Each row is a point. Examples show where two turns around zero, p and q, send a point. Write where each new point lands after one turn and then the other. Backwards means that the second turn is done in reverse. Each puzzle has new turns, and all numbers are rounded.
In the rows, zero is written as 128.

Turn p:
[132 154] -> [110 147]
[137 103] -> [153 120]
[130 160] -> [104 149]
[ 91 122] -> [111  95]
[150 102] -> [162 130]
Turn q:
[162 148] -> [162 148]
[ 97 130] -> [ 97 130]
[125 106] -> [125 106]
Where do these land?
q, then p: [122 165] -> [ 95 145]
p, then q: [109 104] -> [136  98]
q, then p backwards: [162 133] -> [152 104]
p, then q: [119 110] -> [137 110]

Turn p:
[127 130 151] -> [127 127 151]
[152 113 141] -> [144 103 138]
[129 120 125] -> [126 121 124]
[ 90  89 152] -> [ 77 104 147]
[137 163 111] -> [151 159 116]
[133 152  87] -> [143 153  91]
Turn q:
[124 160 160] -> [135 146 169]
[103 123 111] -> [ 99 129 117]
[120  84 133] -> [118  85 119]
[138 115 104] -> [131 125  99]
[156 157 131] -> [158 154 134]
Where do these land?
p, then q backwards: [122 165 115] -> [139 161 110]
p, then q backwards: [149 169 102] -> [169 154 107]
q, then p: [116 106 133] -> [108 112 125]
q, then p: [129 106 156] -> [121  96 141]
q, then p: [123  94 134] -> [109 100 118]

Turn p:
[110 152 101 101] -> [100 165 139 118]
[129 146 130 154] -> [125 121 140 156]
[153 132 131 121] -> [149 141 120 134]
[119 148 139 110] -> [131 143 152 119]
[128  62 138 153] -> [134  71  89 112]
Turn q:
[107 120 137 171] -> [141 115 167 152]
[103  92 149 143] -> [119  86 155 135]
[166 147 133 116] -> [143 152 114  96]
[115 149 121 111] -> [107 148 120 135]
[148 132 100  98] -> [129 139  84 123]
Where do these land?
p, then q: [111 102 123  85] -> [ 91 139  92 120]
q, then p backwards: [145 136  99 161] -> [171 142 144 130]
p, then q: [136 146 179  98] -> [135 140 127  67]
p, then q: [135 110 133 154] -> [146 104 121 138]
q, then p: [141 124 122 142] -> [142 132 117 136]
p, then q: [100 150 111 129] -> [102 131 156 137]

Turn p:
[121 124 188 121 146 115 120 125] -> [ 93 143 165 125 124 111 104 152]
[113 129 134 139  48 136 203 125] -> [120 127 159 110 128 177 221 123]
[168 141 105 150 146 133 115 108] -> [158 136 121 159 145 108 118  98]
[115 133  94 112 148 112 141 109] -> [113 108  96 127 159 125 128 117]
[131 152 122 111 127 145 111 113] -> [126 142 120 117 127 131 112  96]
[115 125 133 140 150 120 114 183] -> [146 137 111 115 114 112 115 179]
[133 124 125 132 112 117 102 124] -> [130 119 128 132 103 113 128 115]
[146 112 101 109 140 131 121 151] -> [159 102 116 118 133 132 108 133]
[110 112 151 137 136 143 125 113] -> [105 139 137 149 119 144 117 138]
Turn q:
[169 112 153 142 154  89 138 134] -> [138 142 151 127 140  72 147 153]
[ 98 109 127 133 112 156 105 123] -> [142 102 122 149 125 154 101 117]
[114 167 139  92 161 118 132 145] -> [ 87 153 154  93 135 131 110 121]
[147 141 104  92 134 150 105 119] -> [134 116 110  80 148 145 122 121]
[ 74 141 143 115 109 104 119 118] -> [107 116 157 136  91 138 114  90]
[ 98  95 108 137  90 138 141 148] -> [116 100  99 164  97 143 119 143]
[155  92  89 166 158 126 123 136] -> [136 120  86 152 170  88 135 139]
[149 137 174 153 134 142 151 130] -> [151 166 157 145 134 133 138 155]
[144 132 114 122 122 127 145  99] -> [131 122 123 118 133 137 165 124]
[131 154 129 129 107 131 121 128] -> [139 144 122 117 109 140 128 116]
Where do these land?
p, then q backwards: [122 102 113 132 113 143 161 145] -> [138 115 130 118 110 160 149 104]
p, then q: [136 104 142 128 131 141 133  64] -> [151 129 154 179 148 142 121 101]
p, then q: [140 163 124 140 152 150 114 136] -> [136 154 116  96 137 119 135 101]
p, then q: [126 119 117 101 136 135 121 135] -> [137 105 120 116 138 130 113 129]
q, then p: [146 225 124 121 140 116 114 145] -> [ 94 155 111  71 151 119 119  61]
p, then q backwards: [106  95  99 138 107 118 117 100] -> [ 95 104  97 133  98 120 142 114]
q, then p backwards: [ 95 106 151 137 110 115 117 142] -> [141  94 141 136 129 128  92 116]
p, then q: [138 104 149 132  94 117 109 129] -> [149 118 146 143  91 130 134 144]
q, then p backwards: [158 117 124 133 176 124 165 139] -> [115 146 147 147 158  96 169 133]
p, then q: [113 147 139 119 121 121 131 145] -> [106 127 132 108 114 137 124 130]

Turn p:
[160 102 143 117  93 122 138 164 117] -> [127 119 116 128  71 126 152 145 150]
[145 127 155 156 106 145 146 164 121] -> [143 158 120 139  93 155 149 146 142]
[123 125 155 123 143 112 149 147 113] -> [124 132 155 131 127 127 150 158 139]
[132 115 116 117 163 145 100  70 157] -> [142  96 117 101 181 128 102  93 140]
[102 121 112  93 150 158 119 102 170] -> [104 129 117  78 168 122 102 105 137]
[121 135 145 138 102 122 113 145  92] -> [128 131 154 147  91 143 139 121 113]
[112 116 123 121 124 119 129  85 168] -> [114 127 116 128 161 105 118  93 154]
[113 138  85 154 153 109  98 127 128] -> [120 110 124 158 152 136  85 134  97]
[130 121 131 117 118 147 180 131 100] -> [121 141 117 114 124 127 185 141 117]
[143 179 115 143 129 103 107 145 115] -> [156 136 142 154 111 113  98 144  92]
Turn q:
[114 136 111 113 140 119 109 147 148] -> [132 107 117 120 140 115 128 136 161]
[116 147  97 145 131 180 133 111 139] -> [ 96 133 107 132 114 168  99 115 152]
[ 97 105 135 142 101 134 118 133 141] -> [117 100 126 152  99 116 119 141 121]
[124  95 158  61 155 107 106 130 124] -> [135  94 158  70 152  88 132 138 109]
[113 143 143 147 137 149 166 125 141] -> [114 135 155 147 111 145 124  97 144]
[118 101 147 150 136  94 112 120 120] -> [128 113 134 156 151 101 131 132  98]
[133 117 145 145 129 157 118 146 127] -> [131 115 147 140 123 155 115 148 123]
[168  96  87 108 122 118 132 149  93] -> [138 128  96  97 139 151 179 152 103]
[127 205 117 141 119 126 149 115  99] -> [114 207 123 139 126 127 127 122 163]
[169 136 139 129 110  96 136 104 147] -> [175 150 115 129 125 113 125 101 108]
Where do these land?
p, then q: [ 87 157 118 132  88 134 116 120 115] -> [ 95 175 129 142 126 106 105 130 115]
q, then p: [144  96  92 132 135 162 155 117 134] -> [109 125 102  97 141 148 155  98 106]
q, then p backwards: [138 120  93 106 155 120 149 149 151] -> [144  89 145 118 130 153 137  94 125]
q, then p: [112 147 167  73 119 109 144 107 106] -> [128 133 184 131 112  71 136 123 134]
q, then p backwards: [113 109 100 117 146 126  87 157 132] -> [148  88 110 118 168 116 141 128 134]
p, then q backwards: [143 148 162 156 143 159 118 118 157] -> [177 171 131 130 141 135 125 133 145]
q, then p: [128 145 152 113 164 106 128 114  97] -> [143 131 177 121 154 112 126 148 129]
p, then q backwards: [136 121 145 140 136 122 121 166 120] -> [127 134 137 137 110 156 122 157 123]
q, then p: [134 104 157 160 102 116 162 102 142] -> [156 120 130 167 120 139 165  94 113]
q, then p: [146 132  95 150  92 126  99 129 127] -> [126 126  88 139 111 135 106 145  93]

Turn p:
[132 155 180 124 113 138 104 158  96 119  80] -> [127 162 166 161 129 101  87 168 102 121 145]
[119 142 114 149 118 142 189 104 139 102 113] -> [115 153 132 131  92 158 159 121 115 156  89]
[161 124 124 145 156 112 134 128 145 133  99] -> [168 134 131 130 144 135 137 118 102 112 105]
[125 100 113 138 116 103  88 106 138 155 164] -> [118 102  95 112 165 117 109  89 151 127 133]
[101 123  97 147  74 153 169 125 121 135 106] -> [105 152  91 133 101 167 118 141 117 180 117]
[128 141 120 121 156 110 128 116  95 107 147] -> [104 126 136 117 118 121 152 112 115  92 144]
[ 74 120 151 159 149 108 123 131 129 134 123] -> [ 97 111 147 142 175 127 146 130 107 152 130]
[169  91 130 126 145 159  85 156 118 141  93] -> [175 123 131 148 150 157  81 147 127  89 145]
[152 133 133 121 139 133 153 119 132 139 172] -> [148 118 135 117 102 122 149  94 147 134 143]
[127 130 107 124 112 125 118 152 147 122 140] -> [132 125  97 136 129 118 136 144 149 127 125]
[135 123 140 116 127 136 100 120 153 116 159] -> [129 113 137 129 134 112 122 119 174 116 121]
[107 143 106 136 146  93 109 149 137 133 156] -> [117 118 102 124 161 102 166 129 133 119 142]
[147 174 136  78 123 185 150 107 113 126  99] -> [140 176 169  90  72 142 111 160 138 125 133]
[114  92 140 106 119  95 141 122 129 131 142] -> [116  77 122 120 119 112 120 119 115 140 121]
Turn q:
[176 128  81 109  93 118 147 118 150  95  88] -> [175 185 144 126 124 139 145  95 130  94  91]
[157 125 169 142 161 129 104  68 150 129 125] -> [131 122 178 145 185 140 124 129 160 157 147]
[162  99 128 167 148 129  90 106 157  98 132] -> [157 103 165 180 153 157 126 128 144 133 110]
[119 149 135 135 152 159 127 155 116 154 160] -> [117 104  88 121 131 149 117 145 112 141 161]
[126 107 145 100 136 140  94 101 111 138 150] -> [126  88 155  93 145 129 106 129 136 136 131]
[109 137 132 113 103 132 146 147 160 127 105] -> [117 154 117 116 106 129 162 143 147 114 121]
[122 116 155 143 147 148 118 117  86 138 127] -> [ 98 112 148 126 132 138  99 132 106 157 140]
[ 81 162 138 123 107 135 139 122 104 128 151] -> [ 81 114 112 111 116 111 133 112 122 105 160]
[127 114  92 129 118 128 173 181 167 103  98] -> [143 167  89 145 101 139 173 139 117 116  76]
[ 97 129 103 133 137 120 140 128 110 159 140] -> [111 121  90 124 119 108 102 115 133 139 126]
[151 127 109 108 128  88 149 137 135  92 117] -> [160 153 131 135 141  99 149 123 107 107 100]
[104 151 128 123 120 122 110 157 114 147 115] -> [115 135 113 120 102 116 107 157 128 110 144]
[133 120 149 139 113 118 127 126 104 157 157] -> [133 105 134 122 109 111 120 117 122 156 159]
Where do these land?
p, then q backwards: [ 96 126 116  96  76 124 134 138 118 123 148] -> [ 76 124 139 138 130 128 131 150 120 173 132]
p, then q: [134 139 142 116 158 146 132 111 107 126  91] -> [113 123 153 108 131 138 138 149  95 118 156]
q, then p: [119 145 135 142 136 158 128 125 152 149 115] -> [133 136 124 125 137 142 149 144 163 148 135]
p, then q: [105 136  87 134 106 115 146 139 116 134 177] -> [125 123  79 117 117 113 133  82 152 124 109]
p, then q: [165  93 142 117 169 143 166 123 119 125 123] -> [135 123 181 112 116 161 146 105 103 151 133]
q, then p backwards: [111 117 104 129 116  95 140 142 142 127 114] -> [151 147 123 124 105 112 132 133 149 101 133]
q, then p backwards: [109 143 131 119  88  78 153 107 121 123 163] -> [150 155 144 120 134  80 125 126 118 127 185]
q, then p backwards: [151 139 147 150 143 137 117 149 103 126  99] -> [121 131 144 136 123 149 135 146  99 132  87]
p, then q: [131 150 139 163 114 143 104 105 167 121  98] -> [116 170 128 147 156 140 111 166 147 122 150]
p, then q: [154 151 147 109 163 140 107 161 144 116 120] -> [158 134 140 156 138 124 169 150  96 129 141]
q, then p: [ 92 103 129 142  88 127 130 138 128 115 171] -> [105  96 103 135 108 147 103 113 114 156  96]
q, then p backwards: [157 124 119 125 177 157 102 120 122  99 109] -> [118  99 132 152 150 145 104 121 136 132  72]
q, then p: [ 92  95 129 103 137  81 138 123 100 148 169] -> [125  77  94  96 148 108 108 122  84 119 115]
p, then q: [177 130 127 146 122 149  94 112 153 158  96] -> [162 147 149 136 174 161 104 149 134 106 150]

Turn p:
[163 116 140 126 104 165  96  96 119 113  90 156 151 133] -> [141 152 165 148 118 139 125 148 144 118 102  83  80 126]
[158  93 106  98 127 111 143 153 163 113 154 160  97 158] -> [151 131 137 108 150 118 125  61 153 124 150 124 127 177]
[116 114 148 118 145 104 141  83 109 102 158 133  81 131] -> [152  87 134  88 124 141 156  96 105 117 142 106 136 101]
[165 123 130 139 145 173 143  92 107 136 133  92 112 132] -> [132 161 167 110 125 113 138 117 121 123 112 138 124  69]
[ 93 104 136 131  96 128 155 123 143 142  87 102 131 124] -> [126  88 145 133 159 118 116 167 146 149 137 152 110 117]
[103 125 166 148 159 125 119 155 145  97 151 151 147  99] -> [108 136  96 109 118 134 176 148 105 153 144 109 127 163]
[126 111 125  96 137 107 129  98  97 160 118 114 145 108] -> [154 102 134 137 141 108 133 150 121 102  89 126 155 113]
[112 162 128 106 103 100 146 162 101 104 136 126 144 131] -> [123 104 104 155 130 176 129 112 120 144 107 154 141 147]
[156 116 114 161 145 125 117 148 153  95 105 160 146 101] -> [104 164 105 135 150 125 154 134 135 104 142 108  89 158]
[128 156 122 120 106 158  91 132 116 122 154 115 126  92] -> [116 145 104 148  95 137 139 126 159 149 110 108 146  99]
[135 136 134 118 130  95 135 153 145 176 150 111  84 125] -> [131 108 130 137 108  96 132 104 139 117 163 164 172 135]
[105 167 121  95 129  90 134 103 135 152 137 144 162 124] -> [149  93  90 121  99 128 106 144 121 105  93 144 138 150]
[100 122 131 130 145 152 120 149 158 131  99 129 100 150] -> [141 146 137 113 137 135 109 152 140 145 181 132 131 135]
[148 127 116 167 121 137 114 145 120 121 126  86 141 153] -> [105 158 132 161 141 115 110 114 103 148 134 136 114 104]
[113 150 102 167 128 150 138 128 109 156 124 141 153 158] -> [ 86 146 137 118 124 138  74 145 108 120 113 136 131 127]
Turn q:
[136  99 105 149 115  82 160  98 155 148 122 153 127 132] -> [129 143  92  99 135 128 122  98  86 138 177 128 136 114]
[115 155 148  93 132 146 179 112 116 115 161 105 146 162] -> [121 139 151 125 109 196 131 106 177 118 131 110 114 125]
[147 123 126 148 137 103 159  92 122 181 111 132 123 100] -> [152 107 101 137 131 149 125 123  85 143 169 148 108 100]
[114 114 142 151 139 134 137 140 135 117 104 147 104 110] -> [131 121 138 111 145 102 134 130 116 113 119 143 128  91]
[118 116 141 126 120 112  91 144 109  98 110 131 147  93] -> [117 114 107 142 125  85 132 129 122 128  83 106 114 124]
[125 118 101 130 108 134 117 161 107 118 135 122 110 103] -> [128 125 146 143 167 102 118 123 127 153 109 118 128 138]
[126 138 137 146 126 102  97 156 138 114 118  99 107 120] -> [139 160 120 155 124  89 121 135 136 136 104 145 135 118]
[155 163 131  66 137 149 150 111 116 115 138 138 124 180] -> [132 147 163 116 104 196 105 138 133  95 123 103 125 158]
[108 112 149 145  88 148  70 155 101 117 114 117 119 135] -> [117 125 134 145 143  59 123 152 161 113 117 123 100 151]
[131 132 138 149 123 114 123 116 150 151 154 158 121  98] -> [119  98 105 138 130 120 105 119 117 127 150 143 160 108]
[155 112 123 161 116 145 108 130 145 105 119 113 134 108] -> [127 129 125 155 143  96 164 117 113 112 124 138 143 142]
[121  98 120 122 122 112 137 112 175 177 108 133 123  90] -> [180 102  87 106 137 115 132 122 110 143 158 131 150 111]
[113 155 111  90 172 158 132  97 106 103 161 113 134 185] -> [101 147 185 119  81 183 143 151 153 137 131  99 131 144]
[138 101 143 142 143 130 101 177 119 125 134 122 141 131] -> [106 137 106 135 158 112 143 163 142 130  99 138 130 134]
[119 183 107 103 142 150 160 118 125 133 130 136 161 174] -> [120 129 158  96  88 188 123 113 142 133 124 146 116 162]
Where do these land?
p, then q: [126 146 145 127 156 130  93  91 154 141 158 130 141 107] -> [151 154 116 144 145 125 102  88 120 150 117 110 111 157]
p, then q: [112 138 134 118 103 155 166  90 120 119 134 125 155 148] -> [174 105 128 113 141 106 115 164 117 105 121 117 114 129]
q, then p: [148 110 122 157  93 108 138 117 142 100 164 131 108 127] -> [119 120  83 108 110 125 124 136  83 126 109 118 125 102]
q, then p backwards: [148 157 133 122  91  99 121  98 107 119  82 146 158 169] -> [162 168 129 157 138 108 121 111 166 117 136 174 154 162]
p, then q: [149 111 120 157 138  75 131 119 107 162 121 128 105 134] -> [ 74 141 120 141 119 114 147 117 125 127 116  91 117  93]
p, then q: [111 148 167 134 117 150 104 133 117 150 103 127 137 129] -> [123 120 115 137 164 108 114 124 162 121 118 159 117 140]
q, then p backwards: [130 156 136 150 166 156 171 145 154  90 101 133 150  97] -> [164 146 141 106 132 122 189 108  81 120 152 110 122 109]
p, then q: [138 129  99 154 101 117 115 113 138 147  96 145  97 105] -> [117 146 132 135 126  90 144 108 145 130 118 116 176 102]
p, then q: [ 83 152  88  97 154 147 135 140  77 112 139 135 120 136] -> [137  78 142 122 111 144 174 143 127 132  95 128 127 180]
q, then p: [149 102 102 133 123 142 117 165 132 115 115  81 153 127] -> [129 139 142 109 136 134 103 127 100  94 140 183 117 138]
p, then q backwards: [ 84 123 144  84 138 150 100 138 140 119 135 114  95 149] -> [106 122  97  93 138 118 136 112 161 173 145 105 106 121]
p, then q: [ 98 100 116 148 142 134 111 125 143 144 138 146 140  97] -> [140 159 113 115 123 133 131 126 152 173 105 120 132 131]
p, then q backwards: [150  97 140  94 148 117 157 141  97 120 160 118 135 114] -> [140 118  95 134 136 155 143 153 161  95 115 117 142  96]
q, then p: [154  94 157 122 129 132  95 141 137 172 148 139  99 156] -> [115 175  84 139 140 130 126 102 115 152 138 125 150 167]
p, then q backwards: [138 157 117 123 121 108 165 165 154 110 125 123 127 124] -> [144 148 132 163 111 130 146 145 138 156 129 117 164 141]
